Every row gives one point. Each copy is the shape, with its points in the same order, turned, moved and blurred by noise. Say if it was mirrored as well.

Shape, 8 rows:
-.18	.57
-.37	-.28
-.40	.03
.51	.30
.14	.62
-.39	.00
.17	-.29
-.03	.03
Copy 1:
-.63	.01
.20	.23
-.08	.25
-.31	-.67
-.66	-.32
-.12	.25
.23	-.30
-.09	-.13
Copy 1 is: mirrored
Copy 2:
-.72	-.01
.06	.43
-.26	.36
-.28	-.54
-.66	-.33
-.22	.39
.29	-.09
-.18	.03
Copy 2 is: mirrored
Copy 3, 8 rows:
.44	.12
-.24	-.39
.04	-.30
-.10	.63
.34	.46
.03	-.30
-.49	.08
-.12	.05
Copy 3 is: mirrored
Copy 4 (8 x 2):
.36	-.43
-.49	-.18
-.22	-.27
.48	.34
.54	-.16
-.26	-.34
-.19	.44
.02	-.01
Copy 4 is: mirrored

Shape, 10 rows:
.01	-.49	.87	.40
-.53	.25	.15	-.44
.35	-.04	-.54	.21
-.45	.32	-.35	.19
-.21	.36	.01	-.06
-.25	-.22	-.33	.38
-.07	-.16	.39	.32
.44	-.23	-.25	.12
-.12	-.21	.13	.09
-.01	.37	-.60	.06
Copy 1:
.66	-.71	.09	.49
-.58	-.35	-.11	-.04
.44	.36	-.13	-.53
-.19	.23	-.57	-.07
-.27	.08	-.10	.03
.33	.00	-.59	-.22
.39	-.29	-.09	.24
.53	.13	.07	-.44
.21	-.29	-.16	-.07
-.08	.52	-.29	-.39
Copy 1 is: only turned
Copy 2, 10 rows:
-.06	-.39	.86	-.18
-.47	.37	-.31	-.32
.66	-.08	-.33	.22
-.21	-.21	-.65	.18
-.18	.06	-.32	.14
.14	-.51	-.28	-.06
-.02	-.21	.27	.03
.77	-.10	-.06	-.07
.00	-.20	.02	-.20
.33	.02	-.65	.35
Copy 2 is: only turned

Shape, 12 rows:
.37	.02	.47	-.28	-.31	.49	.60	.18
-.34	.11	-.12	-.22	-.57	.08	-.11	.19
.16	.32	-.11	-.20	.19	.14	.36	.06
.19	-.19	-.32	.28	.26	-.48	-.19	-.42
.26	-.16	.44	-.46	.33	.02	.25	-.13
-.20	.13	.37	-.12	-.39	-.04	-.38	.04
.32	.31	.10	-.15	-.30	.17	.26	.47
-.43	.00	.39	.10	-.22	.37	-.50	.27
-.09	-.05	-.29	.47	-.18	-.42	.15	-.41
.25	-.23	-.42	.03	.12	-.18	-.57	-.45
-.23	.20	-.08	-.12	-.48	.42	-.53	-.33
.02	-.30	.14	-.20	-.16	.25	.31	.10
Copy 1 (12 x 8):
-.15	.06	.36	-.22	-.73	.18	.55	.39
.00	.58	.18	-.38	-.09	.03	-.21	-.02
-.33	.07	-.16	-.03	-.10	-.09	.49	.07
.03	-.44	.07	.35	.42	-.21	-.05	-.46
-.03	-.28	.34	-.06	.10	.24	.68	.32
.08	.38	.36	-.28	.00	.45	.04	-.24
-.01	.47	.06	.04	-.55	-.01	.42	.07
.15	.41	-.02	-.22	-.05	.81	-.28	.05
-.33	-.18	.25	.25	.05	-.25	-.35	-.50
.40	-.37	-.11	-.05	.39	-.12	-.06	-.50
.15	.15	-.06	-.72	-.08	.28	-.25	-.43
-.01	-.05	.24	-.11	-.23	.08	.12	.43
Copy 1 is: only turned
Copy 2, 12 rows:
.42	-.01	.49	.19	.51	.24	.94	.00
-.22	.17	.68	-.34	-.33	.22	.36	.24
.24	.16	.02	.28	-.02	-.36	.48	-.14
-.30	-.06	-.27	.15	-.17	.01	-.20	-.51
.13	.12	.18	.00	.55	-.22	.28	-.52
-.07	.17	.78	-.02	-.01	.18	-.10	-.14
.47	.06	.40	.11	.04	-.07	.63	.23
-.16	.20	.73	-.08	.30	.17	-.10	.40
-.54	-.18	.05	.34	-.37	.12	.21	-.37
-.06	.20	-.23	-.01	-.19	.20	-.49	-.47
-.17	.69	.49	-.04	-.18	.59	-.02	.00
-.09	-.14	.25	-.17	.31	.18	.55	-.01
Copy 2 is: only turned

Shape:
.21	-.02	-.03	.15	.08	.07	.01	.05	.03
-.11	-.05	-.03	-.01	.12	.04	.16	.03	-.03
-.05	-.12	-.08	.02	.01	-.15	.11	-.09	.03
-.08	.07	-.30	.03	-.02	-.10	-.14	.22	-.17
-.03	.94	.06	.07	.03	.14	-.07	.03	-.13
.00	-.14	.02	.10	-.15	.08	.13	-.08	-.17
-.01	-.05	-.06	-.04	-.05	.19	.00	.11	-.08
-.03	-.06	.05	-.04	.01	.11	-.21	-.08	-.17
.05	-.02	-.05	-.03	.06	-.03	.14	.04	-.02
.01	-.02	.01	.02	-.10	.04	.05	.01	.22
-.06	.11	-.10	.16	.04	.21	-.01	-.11	.00
-.07	-.06	.11	.22	.01	.08	-.08	.13	-.02
Copy 1, 12 rows:
.12	.05	.12	.02	.02	.05	-.03	.11	-.13
-.05	.00	.10	-.08	.21	-.01	.15	-.06	.01
.02	-.01	.10	-.09	.14	-.04	.00	.08	.22
-.11	.36	.04	-.20	.01	-.21	.02	.12	-.03
.18	.43	.68	.09	-.15	-.40	.13	-.42	-.31
-.13	-.19	.11	-.10	-.04	-.08	-.01	.03	.02
-.07	.07	-.02	-.08	-.03	.00	.05	-.05	-.09
.02	.00	-.01	-.16	.03	-.13	-.20	-.18	-.07
.06	.01	.10	-.10	.11	.01	.12	.03	.04
.02	.10	.14	.05	-.03	.16	.02	-.04	.15
-.03	.05	.12	.19	.04	-.14	-.03	-.08	-.07
-.17	.07	.18	-.07	.10	.09	-.14	-.01	-.12
Copy 1 is: only turned
Copy 2:
.19	.07	-.01	.10	-.09	.13	.00	-.04	.08
.14	.13	.08	.07	.08	-.09	-.02	-.01	-.20
.17	-.07	.12	-.06	.09	-.13	-.03	-.02	-.06
.19	.15	.17	-.30	.01	.24	-.10	.14	-.13
-.37	.52	.22	.01	-.58	.06	-.37	.21	-.04
.24	-.05	.08	.05	-.11	-.10	.16	.15	-.14
.09	.12	.05	-.02	-.06	.12	.15	.01	-.19
-.03	-.02	-.11	.00	-.01	.11	.07	.24	-.12
.16	.12	.08	-.02	.02	-.08	.02	-.03	-.05
.00	-.06	.20	.05	-.03	.04	.07	-.13	.00
.05	-.01	.01	.10	-.21	.08	-.12	.00	-.21
.14	.02	.15	.21	.02	.18	.01	.16	-.08
Copy 2 is: mirrored
Copy 3:
.10	-.01	-.06	-.09	.18	.05	.08	.16	.01
.08	-.02	.09	.02	.07	-.05	.06	-.17	.03
.17	.06	-.07	.00	-.07	.06	.05	-.14	-.04
.02	.24	.05	.30	.06	-.05	.11	.09	-.21
-.15	.55	.62	-.23	.10	.00	.44	.30	.17
.09	-.12	.13	-.02	-.03	.18	-.07	.00	-.13
-.10	-.08	.10	.11	.09	.07	.07	.04	-.02
-.13	.12	.09	.06	.14	.24	-.11	-.01	.00
.04	.01	-.01	-.06	.03	-.03	.11	-.07	-.07
.03	-.05	-.05	.00	-.11	.08	.14	.07	.15
.14	.05	.20	.05	.16	.19	.15	.05	.13
.06	.00	.09	.07	.07	-.01	-.16	.15	.12
Copy 3 is: only turned

Shape, 16 rows:
-.02	-.03	.34	-.43	-.12	-.23	.17	-.29	-.21	.05	-.59	.02
.53	.45	-.20	.42	-.07	.01	-.46	-.10	-.48	.39	.27	-.04
-.16	-.18	.26	-.04	-.08	.04	.22	-.21	.06	.00	-.26	-.54
.30	-.44	.25	.14	.00	.11	-.03	.20	-.01	-.35	-.62	-.25
-.04	.04	.44	-.10	.12	-.21	.32	.09	-.32	-.08	-.04	.03
-.13	.24	-.35	.27	-.02	-.11	-.25	-.17	-.52	.19	-.01	.29
.38	.57	-.15	.65	-.35	-.12	-.20	.41	-.24	-.39	.01	-.21
.29	.09	-.34	.31	-.36	-.05	-.70	.46	-.24	-.44	.16	-.37
-.23	-.15	.27	-.12	.22	-.30	.02	.14	-.01	.22	-.43	-.20
.04	-.26	.19	.02	-.02	-.47	.05	-.41	-.13	.08	.05	.15
.41	.30	-.54	.24	-.51	.12	-.33	.41	.07	-.21	.15	-.03
.07	.42	-.33	-.15	.28	-.30	-.26	-.58	-.47	-.08	.07	.07
.46	.07	-.30	.09	.06	.23	-.35	.41	.12	-.26	.11	-.18
.22	-.20	.19	-.31	-.26	.09	-.39	.33	-.08	-.20	-.15	-.33
-.32	-.09	.50	-.09	.08	.15	.04	-.34	-.22	-.03	-.19	.13
.00	-.26	.02	-.13	-.04	-.05	.34	.01	-.52	-.03	-.20	-.20
Copy 1 (16 x 12):
.26	.18	.29	.23	.35	.48	-.27	-.18	.03	-.01	-.68	.22
.11	.32	-.07	-.10	.00	-.29	-.13	-.14	-.02	.45	.42	-.62
-.36	.08	.31	.52	.13	.21	.00	-.20	.13	-.09	-.45	.20
-.51	.28	-.08	-.04	.05	.56	.30	-.26	.15	.03	-.60	.17
.09	.32	.08	.25	.32	.16	.04	-.12	-.43	-.29	-.35	.22
.08	.26	-.24	-.13	.26	-.25	-.55	.08	.04	.04	-.10	-.29
-.39	.46	.07	-.51	-.44	-.31	.00	.02	-.28	.40	.03	-.04
-.37	.58	-.06	-.44	-.70	.01	-.02	-.11	.24	-.01	.19	-.16
-.04	.41	-.11	.45	.31	.34	-.03	.11	.16	-.08	-.45	.31
.10	.08	.27	.07	.56	.36	-.14	.15	.01	-.26	.00	-.04
-.22	.02	-.19	-.33	-.72	.02	-.25	-.13	-.01	.35	.19	-.11
.56	.23	.24	-.12	.14	-.31	-.22	.11	.24	-.19	-.28	-.44
-.18	.06	-.37	-.17	-.52	.06	.31	-.13	.11	.10	.01	-.09
-.10	.41	-.03	.11	-.35	.52	.09	-.42	.23	-.11	-.14	.16
-.01	.15	.01	.18	.61	.08	-.18	-.44	.09	-.32	-.36	.28
-.16	.19	.10	.27	.08	.38	-.18	-.17	-.28	-.32	-.52	-.22
Copy 1 is: mirrored
Copy 2 (16 x 12):
.25	.26	-.11	-.25	.08	-.64	-.05	.30	-.42	-.39	-.19	.26
-.39	-.27	.05	.94	.35	-.01	.18	.22	-.39	.04	.24	-.08
.15	.75	-.07	-.11	-.15	-.32	.05	.02	-.28	-.05	-.01	-.09
.35	.33	-.75	-.14	.03	.04	-.05	.08	-.48	-.18	-.02	-.25
-.15	.16	-.12	-.36	.25	-.23	.09	.19	-.40	.09	.00	.39
-.62	-.29	-.18	.44	.05	-.31	.08	.33	.04	-.21	.04	.02
-.41	.05	-.10	.39	.04	.65	-.26	.61	-.51	.00	.16	-.20
-.48	-.11	-.19	.42	.06	.45	-.47	.08	-.49	-.15	.04	-.64
.08	.14	-.25	-.14	-.36	-.29	.15	-.08	-.38	-.21	-.22	.26
-.11	-.03	-.05	-.24	.19	-.51	.48	.24	-.27	-.18	-.10	-.16
-.09	-.28	.15	.41	.13	.51	-.48	.31	-.10	-.11	.24	-.44
-.57	.03	.11	.42	.44	-.30	.19	.13	-.13	-.62	-.31	.11
.02	-.12	-.25	.36	.24	.54	-.21	-.21	-.13	-.21	.00	-.21
.19	.10	-.25	.04	.10	-.06	-.54	-.21	-.59	-.07	-.13	-.27
-.05	.30	-.33	-.16	.11	-.65	.04	.25	-.02	.16	-.28	.23
-.16	.30	-.25	-.26	.15	-.47	-.08	.11	-.39	-.21	.40	.04
Copy 2 is: mirrored
Copy 3 (16 x 12):
.20	-.02	-.35	-.14	-.10	-.57	.43	.00	.48	-.26	-.03	-.12
-.20	.16	-.28	.05	-.56	.04	-.55	-.25	-.48	-.72	-.09	.05
-.10	-.39	-.32	-.39	-.09	-.21	.12	.09	.29	.10	.17	.14
.11	-.38	-.17	-.29	.05	-.06	-.27	.14	.80	-.28	-.31	.23
-.29	.10	.10	-.05	.01	-.43	.24	-.06	.29	-.24	-.02	.22
-.13	.18	-.38	.26	.03	-.22	-.34	-.53	-.20	-.44	.05	-.16
-.45	.36	.04	-.14	-.30	.41	-.75	-.06	.32	-.53	.14	-.16
-.37	.34	-.44	-.10	-.08	.70	-.68	.06	.18	-.33	-.32	.01
-.03	.05	-.39	-.23	-.11	-.54	.01	-.19	.49	.07	-.07	.37
-.01	.09	-.30	-.11	.24	-.63	-.05	.21	-.10	-.32	.03	.11
-.04	.30	-.11	.22	-.33	.53	-.76	.14	.09	-.14	-.13	-.26
.12	.34	-.54	.22	.05	-.04	.11	-.27	-.28	-.67	.38	.14
.10	.13	-.08	.12	-.24	.53	-.54	.07	.18	-.14	-.21	.34
-.02	.05	-.33	-.22	-.19	.25	.01	.18	.40	-.08	-.56	.10
.06	-.21	-.04	-.33	.23	-.40	.32	-.33	.07	-.17	-.09	.03
-.34	-.30	-.27	.22	.00	-.28	.15	.04	.37	-.22	-.05	.08
Copy 3 is: mirrored
